Each row is a point. A path goes straight from each point to the next, and from the last back to the first. The post is the endless flat space through its rows: a point in 2 columns, a line in 3, a plane in 4, and so on, so that a path can go around it. Count how often the path circles the post. Going back the other way cancels.

Post (1 x 2)
[[-15  30]]
Path (26 x 2)
[[-37   0]
 [-69  33]
 [-22  76]
 [ 27  75]
 [  7  30]
 [  8  25]
 [ -7 -21]
 [-31  20]
 [-52  46]
 [  5  81]
 [ 25  34]
 [ -3  17]
 [-32 -22]
 [-74  30]
 [-64  21]
 [-37  52]
 [-12  51]
 [ 27  45]
 [ 16  10]
 [-48  -9]
 [-45  20]
 [-34  18]
 [-52  43]
 [ -6  54]
 [ 40  55]
 [  4 -10]]
Times around: 4

Post (5 x 6)
[[ 28 -34 -33  44  20   7]
 [ 40   7  45  18  29  27]
 [ 13 -15  -1   9   5 -63]
 [-24  16 -79  -1 -55 -39]
 [ 56  66  16 -38  37   6]]
Path (18 x 6)
[[ 28  10 -12  28  40 -33]
 [ 14  27 -65 -19  31 -34]
 [  5  -9  48  -4  -8 -19]
 [ 44   2 -36 -22  -3 -29]
 [ 74  26   2  32  16 -41]
 [ 53  37 -27  20  44  15]
 [-19  14  13  -5  43  49]
 [ -5 -46 -44 -16  17  13]
 [ 61   5  13 -12   9  21]
 [ 98  12  -3  -2  31 -44]
 [  4 -21  -4  15 -31  11]
 [  9  -4 -65  -8  36   7]
 [ 19  53 -64   4  72  21]
 [ 67 121  84 -18   7 -46]
 [116   6  58   1  36 -32]
 [ 71  -9  60 -27  33  22]
 [ -7   8 -30 -14  28 -17]
 [-23  40   0  37   5 -10]]
Times around: 0

Post (10 x 11)
[[ 29  -8  -5 -37  41  18  45 -25  57  30  22]
 [  3  79   8 -19 -49  17 -95 -45  12  53  50]
 [-33  11  47 -10  27 -59 -46  41  -6  29 -44]
 [-87 -35 -14  33  -5 -15  32  11 -12  49 -15]
 [-19  -9 -31 -73 -49  63  42  64  -6 -15   3]
 [-16  20 -21 -37  -4  -2  -8 -29  67   8  18]
 [-33  37  11  31 -17  21  13 -40 -28  31 -52]
 [ -4 -41 -20  -8  16  -3  -5  34  40 -49  64]
 [-11 -63  80  -5  26 -63 -10 -17  22  -3  -1]
 [-82  23 -64 -19 -21  61 -22 -39 -45  31  20]]
Path (23 x 11)
[[-24   5   9  10 -79   8  11  -1  29  14 -67]
 [-13  78 -62  50  43 -19 -45 -35  19  42   2]
 [-36  -1  -9  32  -1 -63   9  56 -42  13  24]
 [-54 -63 -37 -27  22 -10 -13 -49 -13 -31  16]
 [-61 -14  -1 -23 -28  10 -58  10   3  21  -7]
 [-74  14   4 -83 -13  83 -17  22 -34  -4  -1]
 [-30 -26  49  82 -70  40  42   5 -81   5  18]
 [ 14  52 -95 -16  33  31  25  24 -31 -42  15]
 [ 10  23   3  13 -23  -6  25 -33 -17  46 -60]
 [ 33 -83  58 -22 -38  63  31 -12  35  43  17]
 [-55   7   2 -27 -26   7 -35 -24  31  66  39]
 [-34   1  -3 -91 -34  42 -54  -2 -13 -10  76]
 [ 16  74 -40 113 -15 -14  46 -20  18   0  48]
 [ 57 -13 -13 -32  -1   6 -38  20 -11  23  57]
 [-34 -11 -18 -49  -8  17  -8   3  32  11   1]
 [-64 -11 -15 -27  25  43 -10 -11  52  17  27]
 [-43 -35 -14 -56  55  38 -38   4 -31  38 108]
 [-21 -16   0  -2 -10  17  75  21 -38   1 -18]
 [  5 -19 -43 -80 -29  69  32  65 -44 -29  20]
 [ 28  48 -31 -57  58  22  -1   0 -21  43  -5]
 [-28   9 -57 -27  18  38   7  40 -25  20  50]
 [-77  10 -48 -26  22  12 -45  -6  12  27  50]
 [-24 -55   9 -85 -24  62 -32 -33  64  30  56]]
Times around: 2
